Each row of a before or after table is a point. The points were changed in one or more steps. Then noise was added and the rows were shuffled. The steps act on columns, c1 being the first. Write out the steps. A step turns or swaps two columns, mirrors them in a line or flattens them onto one, adds a multiple of one to another, or multiplies or shifts one. Angles are multiples of 10 degrees, from the lower column toward the higher: turns from -170 to 170, lines from 10 to 170 but not 90. Use the fewest steps. Two steps may share a column if one is a turn and the other turns, adds or multiplies; they go together, in the order done. Otherwise the lowest column goes first.

Before (14 x 3)
|  52 |  45 |  10 |
| -30 | -19 | -56 |
| -15 |  37 |  55 |
|  32 | -50 | -43 |
|  38 | -59 |  13 |
|  18 |  46 |  45 |
|  49 | -60 | -14 |
|  24 |  46 |  58 |
| -61 | -10 |  32 |
|  -2 | -59 | -32 |
|  20 |  27 | -20 |
| -40 |  49 |  41 |
| -38 | -24 | -54 |
| -14 |  59 |  39 |
After (14 x 3)
|  22 |  37 | -53 |
|  -3 |  50 | -57 |
|  42 |  45 | -19 |
|  13 |  58 | -42 |
|  -2 |  28 |  33 |
|  45 |  43 |  23 |
| -58 | -22 |  20 |
| -24 | -56 |  23 |
|  -3 | -51 |  51 |
|  28 | -63 |  39 |
|  39 | -56 |  10 |
|  61 |  52 | -30 |
| -69 | -20 |  19 |
| -33 |  -8 | -60 |
Steps: mirror c1 and c3 in the line at 20 degrees

Before (13 x 8)
|   18 |  -22 |  -36 |    9 |   51 |   52 |   43 |  -25 |
|   -1 |   -1 |  -59 |   40 |  -68 |   14 |   84 |  -84 |
|   27 |  -21 |   16 |   60 |  -39 |   -8 |  -59 |    9 |
|   66 |    4 |   29 |   15 |   -6 |   20 |   94 |  -39 |
|   22 |  -39 |  -89 |  -51 |   14 |    6 |   13 |    4 |
|   45 |  -22 |  -64 |  -44 |  -11 |  109 |   31 |  -53 |
|  -31 |   26 |  -29 |  -41 |   -2 |   56 |   34 |    4 |
|   22 |    0 |  -66 |   39 |  -54 |   42 |   78 |    7 |
|   11 |   62 |   95 |   14 |   -2 |  -11 |   66 |   -7 |
|   -7 |   -7 | -110 |   55 |  -58 |  -14 |  -21 |   91 |
|  -25 |  -89 |  -29 |   13 |  -38 |   34 |  -40 |   30 |
|   -2 |   12 |  -13 |   -5 |   16 |   47 |   21 |  -72 |
|  -33 |   -5 |   -5 |   23 |  -15 |  -54 |  -40 |   -3 |
After (13 x 8)
| -31 |  91 | -14 |  -5 | -24 |  17 | -24 |  32 |
|  22 |   8 |  -4 |  -8 |  -2 | -55 | -16 | -71 |
|  45 |  51 | -19 | -14 |  22 | -36 |  28 | -25 |
|  -8 |  70 | -54 | -54 |  42 | -83 |   7 | -53 |
| -47 |  20 |  41 |  37 |  24 |  23 | -54 |  17 |
|   1 | -58 |  59 |  47 |   8 | -13 |  64 |  -4 |
| -60 |   5 | -10 |  -4 |   3 | -21 |  44 | -86 |
| -51 |  19 | -17 | -20 |  21 | -41 |  83 |   4 |
| -10 |  -1 |  25 |  15 |  66 | -19 |  75 | -42 |
|   1 |  13 | -41 | -23 | -38 | -67 |  36 |  -2 |
| -62 |  -5 | -33 | -34 |  -8 |  19 |  22 |  96 |
|  15 |  27 | -71 | -72 |  19 |  12 |  14 |   2 |
| -15 | -21 |  17 |   7 | -35 |  52 | -36 |  -6 |
Steps: swap c1 and c5; turn c2 and c6 by -150 degrees; flatten c3 and c4 onto the line at 40 degrees; add 0.5 times c8 to c7

Before (13 x 12)
|   36 |  102 |  -44 |  -42 |   83 |  -57 |  -29 |  -51 |   16 |   64 |    6 |   11 |
|    0 |    2 |   21 |  -80 |  -39 |   65 |   12 |   14 |  -44 |   25 |  -23 |    6 |
|   16 |   39 |   49 |   62 |  -59 |   68 |  -50 |   14 |   32 |  -33 |  -59 |  -24 |
|    0 |   62 |  -13 |  -17 |   95 |   -4 |  -53 | -112 |  -64 |    9 |  -34 |  -54 |
|   40 |  -12 |   15 |   -9 |   18 |   25 |  -31 |   39 |  -43 |   41 |  -45 |    3 |
|   49 |   36 |  -23 |   -1 |  -39 |   69 |  -96 |    3 |  -47 |    2 |   -9 |    5 |
|  -10 |    8 |  -85 |   26 |  -37 |   72 |  -37 |   10 |   13 |   99 |   -5 |  150 |
|   -3 |   14 |   21 |   40 |  -70 |  -48 |  -29 |   12 |    1 |  -24 |  -20 |  -12 |
|   50 |  -21 |   -5 |   39 |  -35 |   63 |   -7 |   11 |    3 |  -18 |   14 |  -33 |
|   76 |    7 |   35 |   13 |  -78 |   16 |   16 |   -8 |  -33 |   41 |  -39 |  -28 |
|   91 |   -4 |   38 |  -59 |   61 |  -57 |  -67 | -106 |   17 |   62 |   18 |  -25 |
|   33 |   34 |   10 |   27 |  -24 |   51 |   -7 |    3 |  -36 |  -51 |  -37 |   58 |
|    7 |   52 |   49 |   61 |  -25 |   32 |  -37 |    6 |  -24 |   12 |   25 |   13 |
After (13 x 12)
|   82 |   36 |   32 |   26 |  -19 |   53 |   -8 |  -49 |  -35 |   55 |  -88 |   19 |
|  227 |   -5 |  115 |  -54 |   61 |  -60 |  -67 |  -30 |   17 | -119 |   68 |   15 |
|  -24 |    6 | -252 |   25 |  -36 |   68 |  -38 | -122 |   17 |   -2 |  -79 | -133 |
|   85 |  100 | -138 |  -41 |   83 |  -59 |  -29 |  -34 |   15 |  -68 |   61 |  -23 |
|   -7 |   16 |   65 |   39 |  -70 |  -45 |  -29 |   16 |    1 |   20 |   26 |   20 |
|   -1 |    0 |   66 |  -79 |  -40 |   66 |   12 |    2 |  -43 |   -4 |  -88 |  -28 |
|  124 |  -18 |  -16 |   41 |  -36 |   61 |   -7 |   31 |    2 |    6 |  -48 |   16 |
|   18 |   51 |  150 |   62 |  -24 |   30 |  -35 |   -8 |  -26 |    0 |   -5 |  -16 |
|  100 |  -10 |   45 |   -9 |   18 |   21 |  -33 |   16 |  -40 |    5 |  -72 |  -56 |
|   45 |   40 |  151 |   63 |  -60 |   70 |  -51 |   27 |   28 |   22 | -125 |   26 |
|  190 |    7 |  106 |   10 |  -76 |   17 |   18 |   20 |  -34 |  -43 |  -57 |  -19 |
|    2 |   61 |  -38 |  -16 |   97 |   -7 |  -51 |  -11 |  -68 | -100 |  -31 |   75 |
|  123 |   36 |  -69 |    0 |  -36 |   71 |  -94 |   -3 |  -47 |    3 |  -79 |   -2 |
Steps: multiply c1 by 2.5; multiply c3 by 3; add -1 times c6 to c11; turn c8 and c12 by 60 degrees; turn c10 and c12 by -130 degrees
